Each row is a point. Each table stands for the endless flat space through its points: a line for two points, a plane for three, and so on. Write the one point that lies in both, or say that there is none.
In the rows, zero is written as 128.

First (2 x 3)
[[108 121 135]
 [108  89 175]]
Second (2 x 3)
[[ 92  99 179]
 [132  94 144]]
They share: [108  97 165]

First (2 x 4)
[[123 116 118 150]
 [131 122 126 156]]
Second (2 x 4)
[[118 137 128 147]
 [132 131 132 157]]
They share: [139 128 134 162]

First (2 x 4)
[[137 112 163 121]
 [125 112 139 133]]
Second (2 x 4)
[[125 102 141 135]
 [145 127 176 110]]
They share: [133 112 155 125]

First (2 x 6)
[[108 122 125 102  91 114]
 [108 126 129  78 131 154]]
Second (3 x 6)
[[ 91 115 137 126 124  94]
 [ 95 109 120 130 114  91]
 [105 121 127 107 107 118]]
They share: no point

First (3 x 8)
[[ 92 146 174 118 156 126 170 126]
 [100 123 174 146 177  93 125 102]
 [ 95 131 168 130 165 102 149 114]]
Second (3 x 8)
[[ 77 131 152 128 150 106 140 124]
 [103 131 158 118 150 108 176 134]
 [124 131 158 115 154 115 204 146]]
They share: no point

First (3 x 8)
[[190  87 164 131 159  94 139 127]
 [140  80 207  96 111  86 187 137]
 [129 115 169 103 108 117 169  93]]
Second (3 x 8)
[[147 136 174  99 141  89 137  90]
 [132 111 174 139 166  89 142 100]
 [149 104 166 127 143 101 153 104]]
They share: no point

First (3 x 9)
[[144  73  91 103 194 115 168 136 168]
 [134  71 105  92 192 111 146 143 178]
 [129 125 101 103 136 131 146 141 161]]
Second (2 x 9)
[[138 108 105 101 156 120 144 141 165]
 [142 115 111 101 150 117 136 142 164]]
They share: [134 101  99 101 162 123 152 140 166]

First (3 x 11)
[[155  87 133 110 106 107 138 166 156 182  82]
 [161 105 119 131  78 140 112 157 135 135  93]
 [139 119 127 149  74 144  94 155 107 129 121]]
Second (3 x 11)
[[135 100 119 148  55 101 117 180 136 182 114]
 [105  97 140 154  79 116 114 183 115 188 129]
 [131 104 147 128 115 137 113 156 116 154 110]]
They share: [142 104 133 131  92 123 115 161 128 159 106]

First (2 x 12)
[[103 117 158 119 141 137 149 133 123 104 134 141]
 [118  90 131 131 162 146 158 130 114  89 125 126]]
Second (2 x 12)
[[121 108 144 124 150 137 161 135 119  96 136 127]
 [ 97  81 132 133 165 155 143 123 113  90 112 139]]
They share: [113  99 140 127 155 143 155 131 117  94 128 131]

First (3 x 12)
[[132 106 132 132 121 146 155 154 142 169 129 144]
 [172  66 144  92 157 174 191 138 110 169 161 152]
 [152  84 147 107 138 155 177 148 124 175 138 146]]
Second (3 x 12)
[[146 114 120 130 128 165 145 143 140 166 167 146]
 [175 125  95 156  97 207 116 129 142 202 202 126]
 [156 121 110 138 116 181 133 137 141 180 182 136]]
They share: no point

First (4 x 14)
[[188 170 183  98 146 120  94  92 164 100 122 156 146  98]
 [140 120 150 139 142  77 138  98  99 115 121 144 134 118]
 [167 130 152 129 113 112 127 105 145 113 130 162 122 124]
 [122  90 129 160 112  68 168 110  78 130 130 144 122 130]]
Second (2 x 14)
[[161 130 166 121 141  92 127 111 135  87 116 180 100 144]
 [161 130 174 114 140  87 132 119 133  80 115 189  91 149]]
They share: [161 130 150 135 143 102 117  95 139 101 118 162 118 134]

First (3 x 18)
[[137 160 148  64  89 182 180 155 130 151 159  83 103  92  89 148  81 103]
 [132 153 139  84  93 160 174 141 145 140 130  99 116 102  95 149 102 119]
 [124 147 122 111 102 132 161 121 166 127  91 119 135 115 104 150 129 142]]
Second (2 x 18)
[[121 145 126  98  88 160 165 140 143 136 117 100 127 115 108 147 110 132]
 [137 163 136  84 108 148 169 130 159 140 123 106 117  95  88 151 106 120]]
They share: [129 154 131  91  98 154 167 135 151 138 120 103 122 105  98 149 108 126]

First (2 x 20)
[[148  95 107 128 112 101 117 151  96 129 104 108 107 117 169 102 139 139
  116 169]
 [113  85 157 163  92  96  92 101 106 179 154  73 137 162 149 102 184 104
   96 119]]
Second (3 x 20)
[[ 97  99 129 131  89 123 128 123 130 101 118 118 107 124 183 126 137 110
   89 126]
 [150  83 125 156  92  93 107 127 100 167 142  82 119 119 145 102 153 113
  112 163]
 [136  83 125 158  74 105 121 119 120 147 150  90 111 101 149 118 137  95
  102 157]]
They share: [134  91 127 142 104  99 107 131 100 149 124  94 119 135 161 102 157 125
 108 149]

First (3 x 20)
[[149  97  84 142 152 165  77 162 192 131 134 177 111 135 147 101  94 165
  154 126]
 [164  89 102 136 154 140 112 125 126 136 200 147 127 147 114 159 114 145
  116  91]
 [159  87 117 131 137 139 105 128 127 125 199 150 124 150 111 156 105 133
  110  84]]
Second (3 x 20)
[[150 100 114 128 160 153  62 162 137 141 150 184  96 155 120  96 115 160
  119  83]
 [141  75 121 142 116 179 107 140 180 123 135 144 115 180 144 141 106 127
  103 106]
 [159  90  82 139 134 152  92 149 174 129 180 159 127 135 156 141  79 163
  145 115]]
They share: no point

First (5 x 24)
[[181 153  90 160 169 178 169 164 111  97  84 114 150 176  93 166 110 140
  179 178 113 127 164 139]
 [190 127  95 177 166 201 189 162  90  99  90  97 157 144  83 130 128 137
  140 170 102  81 176 152]
 [149 160  95 149 160 132 129 152 145 139 104 169 139 139  98 153 153 108
  129 146  80  70 111  97]
 [205 127  35 171 184 174 105 168 168 105 147 139 163 162 113 130 104 140
  158 137 120  75 176 128]
 [173 163  60 128 168 170 119 142 167  97 111 121 145 212 120 171  94 137
  200 156 139 150 171 129]]
Second (5 x 24)
[[177 160 116 111 124 137 141 112 138 133 115 140 106 152 133 184 150  97
  141 181  81 132 154 127]
 [149 149 109 138 190 193 150 133 179  70  70 121 138 166 109 122 150 135
  160 146 129  77 148 116]
 [152 149  63 151 123 155 123 136  83 166 130 131 152 190  83 154 130  99
  120 145  93  95 142 122]
 [163 121  47 137 161 163 165 174 156 147 105 149 133 177  81 133  90 103
  192 150 112 110 129 104]
 [125 192 104 155 148 177 101 104  94 109 107  96 182 180 101 148 174 137
   81 121 109  64 158 139]]
They share: [154 155  90 134 155 165 141 134 143 119 101 128 140 168 105 148 136 117
 147 149 107  99 146 121]
